Each row is a point. Examples show where two turns around zero, p and q, send a point. Write where each new point lands after one turn and then the other. Backwards means that the second turn is done in reverse. Each puzzle has new turns, and all numbers are rounded.
In the rows, zero is written as 128.

Turn p:
[ 69  94 155] -> [160 164 183]
[137 141 124] -> [116 119 121]
[147 162 134] -> [ 91 119 117]
[126  86 122] -> [168 142 121]
[145 115 137] -> [131 143 110]
[144 170  96] -> [101  81 116]
Turn q:
[108 129 164] -> [ 89 114 129]
[102 130 125] -> [126 104 137]
[139  79 110] -> [143 157 170]
[174 110 138] -> [125 178 124]
[ 89 157 115] -> [136  79 120]
[156 163 116] -> [148 136  87]
Where do these land?
q, then p: [143 125  70] -> [105 133  73]
q, then p: [119 109 139] -> [122 143 145]
q, then p backwards: [149 128 125] -> [135 112 140]
p, then q backwards: [102 150 178] -> [136  77 159]

Turn p:
[174 107 126 167] -> [174 130 172 123]
[132 156 139 119] -> [108 125 128 103]
[ 97 135 157 103] -> [103  99  96 126]
[ 99 127 116  78] -> [110 141  73 133]
[138 116 102 172] -> [144 145 169 153]
Turn q:
[115 119 192 103] -> [106 115  72  93]
[101 148 126 124] -> [107 123 146 110]
[103 147 121 100] -> [ 94 143 141 112]
[157 131 124 122] -> [148 149 122 131]
[157 145 121 136] -> [158 144 137 123]
[141 101 108 207] -> [179  76 151 170]
[123 104 106 105] -> [106 144 125 157]
Where do these land?
p, then q: [ 81 169 132 145] -> [ 87  79 137 123]
q, then p: [120  92 156 148] -> [159 148 131 162]
q, then p: [119 171 118 133] -> [123 102 103 101]
q, then p: [158 118  88 117] -> [110 121 173 110]
p, then q: [130  83 140  86] -> [153 159 148 172]
p, then q: [160 133 133 140] -> [130 145 101 114]

Turn p:
[135 109  93 127  90 139] -> [168  93 122 132 112 137]
[188 109 192 113 114 123] -> [ 74 117 145 117  58 113]
[ 97 170  95 114 128 135] -> [146 132 107 108 170 161]
[ 94 129 144 170 139 105] -> [134 172 155 158 142 130]
[101 111  99 110 131 110] -> [140 120  98 159 147 135]
[129 118 183 125 156 148] -> [ 76 128 161 128 134 106]
[152 149  90 137 138 134] -> [158 134 107  95 131 113]
Turn q:
[124 104 155 185 137 153] -> [101 104 121  71 113 149]
[134  90 128 110 129 118] -> [135 119  90 140 118 121]
[180 130 153 126 130 145] -> [170 112 121 109 144 159]
[ 85 132 160  96 116 119] -> [143 130 140 126 103  72]
[101 148 111 121 155  81] -> [100 111 149 169 144  98]
[127 109 130 151 121 127] -> [114 119 119 119 110 141]
[131 147 131 117 127 101] -> [138 117 147 152 130 121]
[ 84 177  94 145  87 130] -> [ 98 179 186 141 106 127]
[185 115  89 103 151 178] -> [151 161  80 124 185 166]
Where do these land?
q, then p: [110  98 145 147 111 145] -> [135 101 109 132 124 163]
q, then p backwards: [119 220  97 116 130 111] -> [ 68 113 169 189 144 147]
p, then q backwards: [127 115 102 101 118 160] -> [150 115 158 133 157 112]
p, then q: [118 103 154 139 144  50] -> [ 86 141 197 124 112 157]
p, then q: [138 166 140  76 143 157] -> [118 158  95 137 141  72]
q, then p backwards: [142 106 126 151 134 129] -> [129 139 128  97 115 127]
p, then q: [149  98 143 136 106 133] -> [137 120 125 125  85 137]
p, then q: [120 119 117 158 139 140] -> [140  95 135 132 138 136]

Turn p:
[125  91 103 124 116 129 135  86] -> [107 146  98 101 136 149 133  96]
[103  90 139 103 132 100 123 177] -> [159 110 156 102  87 115 161 108]
[101 160 127  80 152 129  87 149] -> [154 129 151 143  99  79  88 106]
[120 158 140 160 106 150 148 120] -> [108 142 150 143 147 156 116 160]
[142 138 144 172 131 170 117 128] -> [ 79 115 135 143 140 122 125 164]
[136 123 122 178 143 106 160 119] -> [120 130 123 152 161 150 174 131]
[120 130 130  71 156 132 136 188] -> [177  81 164 111 118  97 113 110]
[150 142 170 153 127 139 147  92] -> [105 114 108 162 131 170 119 154]
[156 120  78 110  89  98  99  95] -> [143 181  68  95 133 113 124 124]
Turn q:
[138 109 142 139 150  98 141 153] -> [153 114 152 164 125 140 128 138]
[140 149  97 109 179 110  70 128] -> [135 130  66 172 161 101 143 147]
[139 111  99 167 116 111 126 144] -> [133 135 126 163 107 141 109  94]
[133 116 201 109 115 120 122  45] -> [120  65 117  70  77 121 155 175]
[ 84 142 117 108 122 147 116 158] -> [ 94 156 141 128 164 122 152 119]
[ 74 182 127 114 117 144 169 138] -> [103 164 178  98 151  79 127 127]
[146 108  99 117 100 137 145 141] -> [148 160 126 116 121 156 126 103]
[147 101 133 159 153 143 137  89] -> [149  75 114 116 121 130 105 110]
[151 134 138 129  99 142 127 156] -> [117 153 133 124 125 161 107 141]
Where do these land?
q, then p: [116 119 129 144 108 115 170 126] -> [128 130 110 133  96 155 113 150]
q, then p backwards: [112 146 128 110 129 101 121 105] -> [139 119 125 143 131 114  94 149]
q, then p: [170  41 144 128 122 177 167 138] -> [ 74  65  89  90 127 127  66 128]
q, then p: [105 161 146 120 175 125 153 127] -> [158  99 122 153 102 120 169 123]
q, then p: [112 166 114 177 114 163  49 116] -> [104 199 166 130 127 101 143  64]
p, then q: [136 141 125 130 123 131  84 102] -> [105 154 120 154 116 103 131 115]
q, then p: [105 133 110 100 125 125 140 148] -> [146 118 131 163 141 145 118 131]
q, then p: [104 156 149 111 118 108 106 132] -> [152 136 172 133 128 139 146 130]
q, then p: [135 151 109 108 141 134 138 114] -> [160 129 111 138 136 110 129 123]
p, then q: [194 146 146 129 119 124 121 144] -> [151 158 128 174 142 163 125 107]
p, then q: [118  47 108 152 134 106 158 155] -> [184 124 169  62 132 117 147 125]

Turn p:
[122 107 182 146 162 177 130 173 101] -> [ 95 109 157 117 143  76 195 139 123]
[125 127 153 137 112 127 135 173 147] -> [145 142 152 139 145  97 140 142 153]
[162 114 105 117 101 144 136  92 159] -> [130 159  98 113  87 130 106 101 147]
[157 150 176 113 141  79 138 115 127] -> [127 118 177 112 101 133  91 171 122]
[148  99  97 137 122 103 127 161 148] -> [148 155 110 130 134 150 146 153 167]
[ 52 100 117 117 126 155 129 117 131] -> [ 95 136  85 164 170 104 125 112 101]
[150 119  70 177 122 133 145 128 153] -> [149 148  93  87 149 154 134 103 170]
[115 185 111  82 145 125 124 100  79] -> [145 102 141 138 113 160 115 111  48]
[ 98 146 132 139 159 126  84 122 132] -> [ 95 107 151 153 153 155 129 111 125]
[152 134 135 115  90 112 132  99 104] -> [152 105 116 126  86 122  99 134 124]
Turn q:
[ 83  73 104 128 109  94  92 110  58] -> [120 151  46  63 154 139 140  96 117]
[152 116 144 145 152 143 150 146 150] -> [121 127 147 143  88 137 102 144 138]
[140 116 111  91 158 129 137 112 122] -> [156 132 122 121 146 133  96 155 113]
[149 142 178 141  83 164 123 122 143] -> [109  94 118 178 106 109 163 140 153]
[116 140 116  91 124 109  95 144  91] -> [163 125 108 103 143 105 142 104  95]
[113 112  84  74 124 103 147 153 123] -> [160 157 129 108 143 156 137 139  69]
[164 141 139 158  83 166  80 119 175] -> [101 147 123 202 119  79 150 123 159]
[134 141 140 164 152 124 146 142 128] -> [111 116 159 113 103 128 112 122 144]
[ 86 138 142 140 162 168 154 136 140] -> [112  90 149 147 128 168  94 104 125]
[153 160 123 185 129 122 161 100 127] -> [ 78 119 170 109 134 110 126 152 163]
[119 130 129  90 133  87 123 124 150] -> [178 147 138 122 143 144 144 130 133]
Where do these land?
p, then q: [137 149 119 135  87 139 146  91  81] -> [133 168  77 113 139 105 133 162 120]
p, then q: [123 154 175  99 184 142 120 169 123] -> [131  58 129  96  90 158 145 122 145]
q, then p: [112 138 131 116 150 122  95 169 120] -> [127 102 114 116  82 139 103 126 128]
p, then q: [119 117  80 146 127 147 153  96 135] -> [136 141 128 130 185 115 103 137 104]
p, then q backwards: [112 147 140  99 161 122  78 142 109] -> [111 152 128 123 102 162 167 150 161]
q, then p: [132 121 146 194 149  69 107 145 157] -> [132 160 160 150 106 105  54  95 134]
p, then q: [149 125 115 139 106 147 159  92 120] -> [149 155 110 128 164 113 144 147 111]
q, then p: [140 140 123 150 113 121 121 159 174] -> [141 106 152 113 140  97  90 120 138]
q, then p backwards: [161  87 111 113  99 166 145  99 107] -> [ 96  66 128 105 137  97 144 117 109]
p, then q: [141 122 120 136  81 136 143  50 143] -> [140 181  94 145 184  98 151 113 128]
q, then p backwards: [ 87  99 146 134 125 127 138 165 153] -> [154 144  88 106 140 134  89 112 132]
p, then q: [123 137 130  75 155  99 132 157 116] -> [105  84 134 112  86 107 133 116 107]

Turn p:
[147 143 124  77 111 121 116 115 134] -> [128 120 124 146 153 160 135 134  86]
[111 116 136 143 163 139 128 144 133] -> [128 150 128 130 122 103 100 130 149]
[139 129 108 140 116 107 125 131 137] -> [117 125 108 110 132 140 143 118 133]
[144 109 140 120 121 122 128 148 124] -> [122 118 128 109 144 120 120 147 121]
[145 131 108 115 119 142 140 127 122] -> [151 114 116 132 136 143 136 138 129]
[146 124 132 148 124 136 111 118 133] -> [117 140 138 121 126 140 144 142 144]
[144 119 131 139 113 116 148 112 127] -> [135 123 125 105 113 128 151 135 118]
[142 151 122 130 119 118 126 119 103] -> [133 111 139 119 120 158 130 116 126]
[121 142 141 130 124 133 141 141 142] -> [116 116 118 141 112 119 121 135 126]
[ 31 125 130 150 111 148 128 136 119] -> [121 110 150 170 121  61 133  76 158]
[138 118 137 116 188 126 116 116 135] -> [139 182 132 125 129 135  95 136 119]
Turn q:
[102 134 128 149 159 103 139 151 117] -> [126 141 114  83 124 134 137 101 144]
[129 111  96 116 137 123 127 113 155] -> [144 103 117 139  94 138 116 126 122]
[ 94 150 166 143 105 138 123 126  99] -> [132 156 135 130 172 117 155 132 162]
[154 113 109 144 135 138 132 116 141] -> [138 112 114 133 129 131 104 125  99]
[150 135 148  95 124 142 150 119 117] -> [114 121 157 141 132 119 156 136 100]
[130 152 113 127 143 110 123 146 155] -> [119 116 128 107 102 107 109 120 141]
[106 141 148 131  97 132 142 153 105] -> [108 165 121 134 145 113 155 130 145]
[143 101 135 122 136 157 127 114 142] -> [151 119 130 134 128 136 126 154  97]
[113 144 119 141 122 122 121 125 108] -> [130 140 129 133 140 127 125 105 149]
[135 113 112 143 130  93 112 118 152] -> [122  98 107 123 118 148 100 128 143]
[152 115 133  98 120 150 113 127 117] -> [125 137 158 150 124 139 124 150 106]
Where do these land?
p, then q: [129 113 143 123 157 105 136 173 136] -> [127 136 154 129  99 150 106 123 166]
p, then q backwards: [139 154 140 132 116 127 119 114 139] -> [136 108 127 102 121 113 133 131 120]
p, then q: [138 147 112 127 131 144 134 131 144] -> [137 138 109 135 124 115 108 125 119]
q, then p: [109 138 133 110 142  84 132 133 141] -> [128 125 112 147 138  97 155 137 103]
q, then p: [139  73 108 131 112 147 115 141 144] -> [125  96 130 132 149 150 125 127 180]
p, then q: [133 133 133 193 130 133 136 113 100] -> [110 102 121 157 119 103 150 176 132]
p, then q: [118 154 129 117 107 148 130 129 137] -> [137 138  94 124 145 137 123 128 121]
q, then p backwards: [142 152 121 129 126 104 117 127 103] -> [108 139 131 137 130 116  95 139 114]
q, then p backwards: [143 142 131 112 124 130 122 115 135] -> [117 131 147 124 116 140 126 133 117]
p, then q: [123  86 131 110 118 142 147 113 111] -> [ 88 116 140 104 131 141 132 120 104]
p, then q: [ 93 116 127 122 145 144 118 120 119] -> [120  99 132 109 153 125 116 125 139]

Turn p:
[101 124 127 143  84 132 114 129 131 111 148] -> [152  99 109 119 115 119 137  99 130 117 154]
[ 95 110 104 107 136 136 134 146 112 143 102] -> [111  99 126 110 157 132 145 149 113 156 130]
[156 159 138 131 140  98 162 121 142 177 121] -> [104 178 162 132 146 125 104 151 135 110 153]
[129 121 126 116 106 144 116 152 137 109 114] -> [130 113 100 106 128 149 137 124 137 121 120]
[163 121 139 155 143 142 122 123 104 117 167] -> [129 148 139 142  79 119 123 104 142 152 113]
[118 139 126 139 160 102 143 133 157 151 102] -> [120 126 155 139 166 132  96 155 138 120 132]
[133 119 103 130 112 142 120 115 141 121 130] -> [134 121 114 109 128 103 130 119 132 119 114]
[124 115 154 138 163 122 159 140 131 164 120] -> [121 144 169 143 155 144 127 143 150 154 139]
[141 134 154 127 130 152 121  98 124 112 161] -> [146 155 126 149 109 122 140  90 121 128 112]
[ 97 143 104 101 134 116 152 153 132 112 114] -> [ 87  93 118 135 154 140 133 137 115 115 134]
[103 108 106  96 120 114  96 150 133 129 119] -> [132 101  81 122 146 128 131 155 120 142 135]
[153 149 146 150 125 148 103 105 102 114 139] -> [150 149 137 125  85 132 117 102 106 129 112]
[150 120 137 133 110 116 122 100 116 103 127] -> [148 134 129 132  94 119 144 135 125 105 117]
Turn q:
[124 125 168 145 120 109 134 106 136 109 139] -> [127 118 106 164 129 122 126 114 139 162 125]
[129 115 123 135 130 157 140 150 135 118 148] -> [ 96 131 128 113 115 130 137 150 135 135 116]
[128 114 112 144 150 116 115 146  94 124 144] -> [141 164 102 124 118 125 126 152 134 110 118]
[ 99 117 133 139 135 116 133 130 127 145 133] -> [144 124 118 122 108 134 108 132 145 136 133]
[144 114 117 135 142 140 147 128 131 152 105] -> [134 138 137  97 139 143 131 138 119 144 151]
[108 133 129  90 130 130 135  31 136 135 122] -> [137 131 165 138 161 131  68  64 121 155 112]
[142 124 163 122 114 152 131 140 134 145 113] -> [110 111 135 138 130 165 144 131 124 136 150]
[129 118 102  98 145 138 143 149 140 138  54] -> [144 128 168  93 111 132 133 133  70 126 169]
[140 127 120 101 123 111 136 146 139 119 156] -> [102 120 104 113 121 112 133 109 123 109 123]
[138 125 133 135 144 145  84 119 130 127 132] -> [117 157 146 153 138 127 126 136 146 115 141]
[135 184 103 143 100 104 100 129 137 122 127] -> [156 101 140 141 153  89 154 125 145  93 117]
[121 117 109 131 104 115 133 140 111 117 141] -> [129 115 105 123 128 118 117 147 118 114 107]
[128 149 153 145 127 131 131 148 113 115 149] -> [127 126 111 145 115 137 159 133 145 129 106]
Where do these land?
p, then q backwards: [139 135 129 170 129 118 143 122 122 124 136] -> [ 95 136 123 116 139 138 109 127 150 131 123]
p, then q: [126 151 137 111 141 130 133 117 115 164 135] -> [152 139 127 132 121 147 141 114 153 116 107]
q, then p backwards: [124  82 106 160  79 160 134 104 112 143 124] -> [115 127 108 124 172 102 109 158 144 154  75]
p, then q: [ 96  75  81 145 115 142 100  86 154 110 107] -> [132 153  82 110 139 109 120 116  69 130 186]
p, then q: [109 140 138 123 127 135 111 130 105 133 149] -> [136 134 120 121 154 146 115 133 143 122 111]
q, then p: [145 164 145 121 130 146 146 125 130 117 144] -> [129 129 166 126 158 126 148 129 124 116 121]
q, then p: [149 141 111 108 141 124 105 156 133 112 120] -> [111 111 137 155 106 135 145 121 119 102 139]
p, then q: [112 140 113 134 106 121 133 123 129 162 136] -> [122 142 103 131 120 123 119 101 143 111 115]
q, then p: [168 143 162 109 164 110 103 142 131 111 116] -> [106 126 169 145 108  99 129  91 115 101 144]
p, then q: [129 120 152 134 152 122 120 164 162 107 122] -> [106 139 167 126 133 114 132 158 143 141 154]
q, then p: [103 109 118 139  86 118 134 106 123 116 112] -> [147 124 120 116 108 134 114 163 140 166 123]
p, then q: [143 111 128 105 139 106 142 140 137 119 153] -> [141 108 133 110 115 101 132 147 148 141 128]
p, then q: [112 134 121 121 142 132 157 135 102 139 123] -> [136 127 120 128 102 159 114 126 141 140 120]
p, then q backwards: [138 147 150 110 140 128 131 141 138 136 117] -> [142 114 137 123 133 146 118 118 102 139 133]

Turn p:
[117 111 146 134  99  86 192 157 136 144 158 122] -> [152 139  86  89  86 124 157 113 105  98 121  93]
[110 144 150 140 101  99 170 101 156 192 171 138] -> [167 137  47 131 112  84 140 129 118 104 156 112]
[148 153 145 110 135 169 102 115  75  82  87 116] -> [122 113 173 177 127 161  97 129 137 163  77 148]
[ 99 113 160 115 169 120 142 106 158 128 108 134] -> [125  93 139 160 133 123 131 110 125  94 159  94]
[148  95 131 114  97  70 137 120 153 152 165 138] -> [122 122  72  83 106 111 141  89 138 106 149 142]
[177 154 109 126 179 164 119 132 114 107 115 116] -> [125 137 152 157 163 191 133 134 133 166 130 142]
[130 101 131 142  97 125 170 127 147 155 133 183] -> [141 164 103 121 116 112 132 117 107  63 138 146]
[135 153  86  75 129 169  86 147  99 111 100 110] -> [ 96  96 153 124 157 162 102 178 127 160  90 160]
[118 177 113 132 156 129 104 140 126  86  98 143] -> [ 78 143 156 158 145 139 107 139 109 160 124 108]
[148 145 152 138 124 151  92 158 146 128 104 116] -> [128 145 142 126 137 150  84 143 167 134 126 110]
[118  99 138 145 112  90 123 135 104 162 178 151] -> [159 135 110  84  97  92 124 102 104 133 156 146]
[118 133 113 119 146 191  96 134 121  75 138 111] -> [129 118 180 131 190 134 122 133 131 156  88 128]
[117 118 127 160 110 107 149  85 159 115 125 123] -> [116 143 117 149 120  90 167 109 152 109 129 116]
[109  97  91 144 137 121 110 136 100 155 112  90] -> [133 110 163 102 103 119 157 169 140 146 149 145]
Turn q:
[112  96 170 144 119  97 124 176 149  98 151 124] -> [109 104 160 118  98 107  88 130  90 120 164 100]
[135 149  85  99 134 164 146 114 158 132 141 141] -> [174 112 110 152 163 140 145 130 137 107 128 157]
[105 136 145 144 144  97  86 134 171 152 137  76] -> [105 117 156 126  91 152 113  87 126  72 104 107]
[183 142 145  98 123 148 104 103  98 109  92 176] -> [138 151  90 141 102 127 142 160 188 172 158 146]
[123 109  95 108 118 155 162 107 148 172  93 135] -> [122 153  89 158 173 160 141 145 108 111 115 149]
[117 141 156 143 132  73 155 158 121 137 151 136] -> [137 133 184 134 107 124 106 135  93 151 114 106]
[143  89 179 159 171  98 136 141 112 122 168 112] -> [105 118 160 120 110  75  68 145 131 128 101  96]
[ 61 124 137 154 172 116  84 161 142 147 141 110] -> [101  91 170  77 108 158 124 135 116  80 101 108]
[ 87 139 130 110 144 142 127 157 133 147 126  67] -> [114  77 116 120 128 162 128  99 104 115  90 107]
[148 142 114 130 118 142 153  81 113  84  91 151] -> [149 164  90 115 131 110 134 124 138 162 141 182]
[157 146 130 150  79 164 138 110 105 121 132 159] -> [140 150 110 142 129  83 183 138 130 151 149 137]
[136 119 123 102 102 122 109  87  92 109 138 149] -> [152 164 107 107 139 121 134 125 160 150 155 104]
[156 132  54 123 110 146 140 133 121 135 103 129] -> [118 131 123 152 187 145 159 111 143 145 142 166]
Where do these land?
p, then q: [120  91 165 110  81 115  99 124 151 126 125 105] -> [127 150 109 131 120 156  89 101 131  95 176 132]
q, then p: [146 125 105 166 140 131 117 133 118 122  89 123] -> [120 123 123 142 135  97 112 131  93  96 142 114]
q, then p: [158 132 127 132 180 124 147 122 140 120 122 119] -> [ 98 147 148 129 126 115  94 121 143 110 155 137]
q, then p: [181 117 135 161 140 110 159 144  98 148 108 120] -> [128 140 134 140  92  92 102 156 123 122 174  98]
q, then p: [ 48 161 125 129 141 144 125 117 121 111 119 188] -> [136 115 106 109 135 201 102 128  92 104  82 157]
q, then p: [133  64 149  89 115 112 102 120 151 118 121 128] -> [123 122 136  94 177  99 131 138 143 182 115 120]
p, then q: [191 150 116 144 144 115 111 120 105 109 139 141] -> [154 148 124 134 129 133 182 159 133 101  96 135]
p, then q: [ 37 176 119 114 120 143 146  72 121 160 139 175] -> [ 77 147 222  87 149 116 105 116 138 184 128 123]
p, then q: [112 135 173 104 105 115 131 149 142 108 146 114] -> [101 139  96 122 138 153 114  86 150 120 132 127]
q, then p: [162 144 127 155 154 147 109 146 128 163 127 102] -> [115 141 153 140 109 102 140 126 139  80 132  95]
p, then q backwards: [163 130  93 151 175 151 136 154  58 150 133 105] -> [105 184 109 108 120  99 150 154 115 125  93 195]
p, then q: [107 109 117 110  98  82 119 149 161 133 148 101] -> [147 124 111 128 162 174  92  99 112 124 146 107]
q, then p: [163 117 123 143 126 134 138 116 123  96 129  81] -> [ 97 116 120 142 121  86 143 117 132 132 166 142]
q, then p: [ 57 140 114 142 114 169 149 114 144 141 162 195] -> [130 133 129 113 111 222 135 100  79 140  90 129]
p, then q: [142 129 132  71  87 128 135 140 160 114 110 124] -> [113 111  97  89 144 162 120 121 125 113 160 161]
